Every row gives one point. Each copy is the shape, with its points in the same order, turned, moved and blurred by noise. Some copies are also mirrored. Which?

Shape (9 x 3):
[[-1.43  0.49 -1.37]
 [-1.97  1.21  0.69]
 [-0.55 -1.06  0.74]
 [-0.69  1.49 -0.60]
 [ 1.03 -1.16  0.30]
 [-2.45  1.35 -3.77]
 [ 1.02 -1.13 -0.32]
 [-1.71 -2.26  1.22]
 [ 0.73  0.36 -0.98]]
Copy 1:
[[-0.34  1.05 -1.65]
 [-1.25  1.95  0.21]
 [-0.99 -0.69  0.41]
 [ 0.53  1.62 -0.43]
 [ 0.46 -1.51  0.66]
 [ 0.28  2.10 -3.98]
 [ 0.66 -1.52  0.07]
 [-2.66 -1.28  0.29]
 [ 1.24 -0.08 -0.50]]
Copy 1 is: only turned
Copy 2:
[[-1.34  0.69 -1.26]
 [-1.62  0.50  0.93]
 [ 0.58 -0.25  0.30]
 [-1.18  1.78 -0.29]
 [ 1.87  0.56 -0.17]
 [-3.18  1.42 -3.28]
 [ 1.76  0.71 -0.96]
 [ 0.54 -2.11  0.44]
 [ 0.59  1.83 -1.05]]
Copy 2 is: only turned
Copy 3, 9 rows:
[[-1.56  0.06 -0.62]
 [-2.63  1.48  0.79]
 [-0.32 -0.47  1.78]
 [-0.96  1.51 -0.54]
 [ 1.19 -0.38  1.24]
 [-2.44 -0.74 -3.10]
 [ 1.07 -0.64  1.13]
 [-1.26 -1.42  3.22]
 [ 0.58  0.28 -0.67]]
Copy 3 is: only turned

Shape:
[[-1.42 -0.88  1.19  0.05]
 [-0.11 -1.28  0.08  3.39]
 [ 1.16  1.32  1.22  1.18]
 [ 1.01  2.29 -2.60 -0.61]
 [-1.59 -0.78  1.43  0.12]
 [-0.39 -1.05  0.12 -0.07]
 [ 0.41 -2.30 -2.03 -0.78]]
Copy 1 (7 x 4):
[[-1.87 -1.08  1.18  0.41]
 [-1.00  0.04 -0.35  3.75]
 [ 0.20  1.63  1.21  1.13]
 [ 1.52  1.68 -2.24 -1.25]
 [-2.26 -0.96  1.20  0.38]
 [-0.49 -1.07  0.18  0.50]
 [ 1.26 -2.55 -1.18  0.28]]
Copy 1 is: only turned
Copy 2:
[[-0.86 -0.86  0.65  0.44]
 [-2.69 -0.29 -2.40 -0.27]
 [-0.49  1.73 -0.41 -1.48]
 [ 2.99  2.04 -2.08  0.40]
 [-1.10 -0.64  0.92  0.67]
 [ 0.00 -0.94 -0.33  0.11]
 [ 1.70 -2.54 -1.91  0.34]]
Copy 2 is: mirrored
Copy 3, 7 rows:
[[-1.38 -0.80  1.09  0.14]
 [-0.65 -1.41 -0.37  3.46]
 [-0.80  0.61 -2.09  0.52]
 [ 3.08  1.89 -0.96 -0.22]
 [-1.69 -0.68  1.09  0.18]
 [ 0.07 -1.23  0.62  0.14]
 [ 2.24 -2.33  0.92 -0.04]]
Copy 3 is: mirrored

Shape:
[[ 0.14  1.13 -2.75 -0.61]
 [ 0.06  0.46  0.86 -1.05]
 [-2.15  0.39  1.37 -1.86]
 [-1.62 -0.31  1.94 -1.11]
 [ 0.96  1.41 -0.46 -0.83]
 [ 0.32  0.74  0.20  1.71]
 [ 0.31 -0.73 -0.69 -1.21]
 [-2.75 -1.69  2.55  0.14]
 [ 1.33  0.23 -0.99  2.08]
 [ 1.32  1.47 -2.38  2.00]]
Copy 1:
[[ 1.21 -0.20  2.59  0.82]
 [-0.28  0.94 -0.33 -0.66]
 [-2.01 -0.47 -0.32 -1.78]
 [-2.03 -0.21 -1.19 -1.18]
 [ 0.66  1.57  1.00 -0.07]
 [-0.96  1.39  0.07  2.14]
 [ 0.93 -0.41 -0.15 -0.06]
 [-3.01 -1.29 -2.50 -0.08]
 [ 0.54  1.36  0.33  3.17]
 [ 0.82  1.44  2.02  3.15]]
Copy 1 is: mirrored
Copy 2:
[[ 0.17 -0.55 -2.41  1.56]
 [ 0.15  1.34  0.64  0.58]
 [-2.00  2.04  0.84 -0.22]
 [-1.32  1.49  1.79 -0.21]
 [ 1.22  0.85 -0.85  0.84]
 [ 1.29 -0.96  0.58 -0.60]
 [-0.13  0.35  0.29  2.07]
 [-2.25  0.25  3.45 -0.94]
 [ 1.99 -2.19  0.06  0.43]
 [ 2.11 -2.07 -1.72  0.47]]
Copy 2 is: mirrored
